Each point is reached from the start by the listed moves, each made once or not at all, plus a little noise. Is the number of moves made odd or even? Then give how often each move was made.

Moves:
(1): | -12 | -26 |   2 |  14 |  27 |
(2): | 27 |  2 | 24 | 56 | 29 |
(3): |  19 | -25 | -31 |   1 |  37 |
Start: | 10 | 18 | -4 | -8 |  7 |
Points:
| 24 | -5 | 22 | 61 | 61 | => even (1, 1, 0)
| 38 | 20 | 20 | 48 | 35 | => odd (0, 1, 0)
| 57 | -5 | -9 | 50 | 72 | => even (0, 1, 1)

Moves:
(1): | 25 | 26 | -8 | -1 |
(2): | 27 |  4 | 13 | -7 |
(3): | -83 |  -1 |   4 |  -1 |
(4): |  -8 | -49 |   9 | -47 |
Start: |  0 | -5 | -3 |  4 |
Points:
|  18 | -51 |  20 | -50 | => even (0, 1, 0, 1)
| -65 | -51 |  24 | -50 | => odd (0, 1, 1, 1)
| 52 | 24 |  2 | -3 | => even (1, 1, 0, 0)

Moves:
(1): | -11 |  35 | -11 |  10 | -43 |  45 |  30 | -26 |  24 |
(2): |  -9 |  19 | -12 |   2 |  -2 |  40 |  11 |  -6 |  12 |
(3): |  -3 |   8 |  15 | -34 |  31 |  13 | -10 | -38 |  14 |
(4): |   5 | -37 | -33 |   0 |  -6 | -15 | -10 |   5 |  12 |
(5): |  -4 |  49 |  -9 |   5 | -17 |  13 | -28 | -35 |  16 |
(6): | 35 |  4 | -6 | 25 | -4 | 10 | 10 | -9 | -8 |
(7): |  13 |  11 |  -6 |  -4 | -13 |   3 | -18 |   9 |   2 |
(8): |  6 | 43 |  5 | 13 |  2 | 22 |  9 | 31 | 36 |
Start: |   6 | -19 |   7 | -12 |  -3 | -22 | -20 | -18 |   4 |
Points:
|  22 |  85 |  -3 |   4 | -29 |  17 | -55 | -12 |  61 | => odd (0, 0, 0, 0, 1, 0, 1, 1)
|  30 |  51 | -32 |   3 | -23 |  95 |  21 | -62 |  93 | => even (1, 1, 1, 1, 0, 1, 0, 1)
|  52 |  -7 | -27 |  23 | -14 |   2 | -10 |   8 |  47 | => odd (0, 0, 0, 1, 0, 1, 0, 1)

Moves:
(1): |   7 | -43 |   4 | -21 |   0 |   0 |  24 |  18 | -20 | -10 |  33 |  -5 |
(2): |  -5 | -22 |   8 |   6 |  -6 |   0 |  12 |  -4 |  30 |   9 |  -7 |  -5 |
(3): |  17 |  10 | -23 |  11 |  -5 |   7 |  -3 | -14 | -21 |   7 |  45 | -34 |
(4): |  27 |  24 |   0 | -16 | -11 |  -2 | -26 |  35 |  -3 |  -5 |  -5 |  17 |
(5): |  -2 | -16 |  -3 |  20 | -25 |  -9 |   1 | -23 |  29 | -28 |  -5 |  23 |
(6): |  16 |   9 | -30 |  12 | -10 |  41 |   3 |  31 | -33 |  54 |  14 |   8 |
(7): |  -7 |   4 | -18 |  19 |  -6 | -29 | -74 |  25 | -22 | -10 | -50 |   2 |
(8): |   0 |   4 |  33 | -13 | -20 |   0 | -23 |  -9 |  -9 | -10 | -43 | -11 |
(9): | -16 |  -3 | -40 | -26 |  -8 |   1 |   9 | -27 |  11 | -16 | -27 |  -4 |
(10): |  26 |  25 |  -6 |  25 | -14 |  -3 |  17 |  11 |  -2 | -11 | -10 | -13 |
(11): | -69 |   3 | -19 |  32 |   8 |  56 |  30 | -25 |  -4 |   9 |  49 | -12 |
Start: |  14 | -17 |   4 |   4 | -11 | -19 |  -7 |   0 |  22 |  31 |  14 |  20 |
Points:
| -89 | -47 | -70 |  50 | -51 |  -4 | -30 | -52 |  63 |  -3 | -24 |  23 | => odd (0, 1, 0, 0, 1, 0, 1, 0, 1, 0, 1)
| -39 |   0 | -95 |  32 | -44 |  48 | -59 |  39 |   0 |  72 |  -7 |  27 | => even (0, 1, 0, 1, 0, 1, 1, 0, 1, 0, 1)
| -54 | -19 | -20 |  57 | -43 |  44 | -58 |  16 | -13 |  83 | -21 |   0 | => odd (0, 1, 0, 0, 0, 1, 1, 1, 0, 0, 1)

Moves:
(1): | -20 |   6 |  14 |   4 |  24 |   3 | -16 |  -3 | -15 |   1 |   6 | -10 |  10 |   5 |
(2): | -20 |  -5 |   9 |   8 |  -3 | -11 | -14 |  12 |  25 |  26 |  10 |  -3 |  -6 |  -6 |
(3): | -15 |  -3 | -15 |   5 |  20 |  13 | -13 | -13 |  -5 |  17 |   6 |   8 |  -4 |   6 |
(4): |  10 |   2 |   2 |  20 |  29 | -44 | -14 |  12 |  14 |   4 | -10 |   0 | -13 | -18 |
(5): |  -3 |   8 | -27 |  -3 | -28 | -30 | -11 |  25 | -33 |   2 |   5 |  -4 |  -3 |   6 |
(6): |  42 | -34 |  15 |  17 |   9 | -23 |  -9 |   8 |  13 | -13 |  28 |   6 |   9 |   1 |
(7): | -10 |  -7 | -12 |  12 |  14 | -15 |  11 |   3 |  -5 |   6 |  23 |   0 |   2 | -26 |
(8): |  16 |  -2 |  23 |  38 |  -4 |  19 | -17 | -26 | -18 |   1 |   1 |  18 |  -2 | -24 |
(9): |   8 | -20 |   5 |  -5 | -25 |  11 |  25 |  -4 | -27 |  -5 | -10 |  13 |  -5 | -34 |
(10): |  16 |  12 |  12 | -26 |  11 | -20 | -13 | -16 |   6 |  -2 |  -9 |  -8 |   4 |  13 |
(11): |  23 |  23 |  29 |  -1 |  24 |  15 |  19 | -30 |   2 |  -6 |  16 |  22 | -38 | -12 |
(12): | -15 |   7 |   1 |   6 |  -7 |   7 |   8 |   3 |   4 | -19 |   4 |  30 |  25 |  21 |
(13): |   9 | -25 |  23 |  18 | -12 | -19 |   4 | -11 | -12 |  27 |  -4 |   6 |  14 |  27 |
(14): |  23 |  12 |   7 | -24 |  10 |  -9 |   7 |  14 |  -4 |  21 |  32 |  -7 |  -5 |  -4 |
Start: |   9 |  -3 | -23 |   6 |  -2 | -10 |  -5 |  16 |   3 |   7 |  -1 |   6 | -17 |   0 |
Points:
|  73 |  -8 |  65 |  37 | -18 |  14 |  40 | -38 | -51 |  25 |  39 |  89 | -26 | -29 | => even (0, 0, 0, 0, 0, 0, 0, 1, 1, 0, 1, 1, 1, 1)
|  33 | -40 |  30 |  33 |   8 | -43 | -15 | -25 | -35 |  95 |  50 |  32 | -20 | -49 | => even (0, 1, 1, 0, 0, 0, 1, 1, 1, 1, 0, 0, 1, 1)
|  48 | -33 |  59 |  27 |  -9 | -80 | -13 |   0 | -33 |  21 |  45 |  57 |  -9 |  21 | => odd (1, 1, 0, 0, 1, 1, 0, 0, 1, 1, 1, 1, 1, 0)
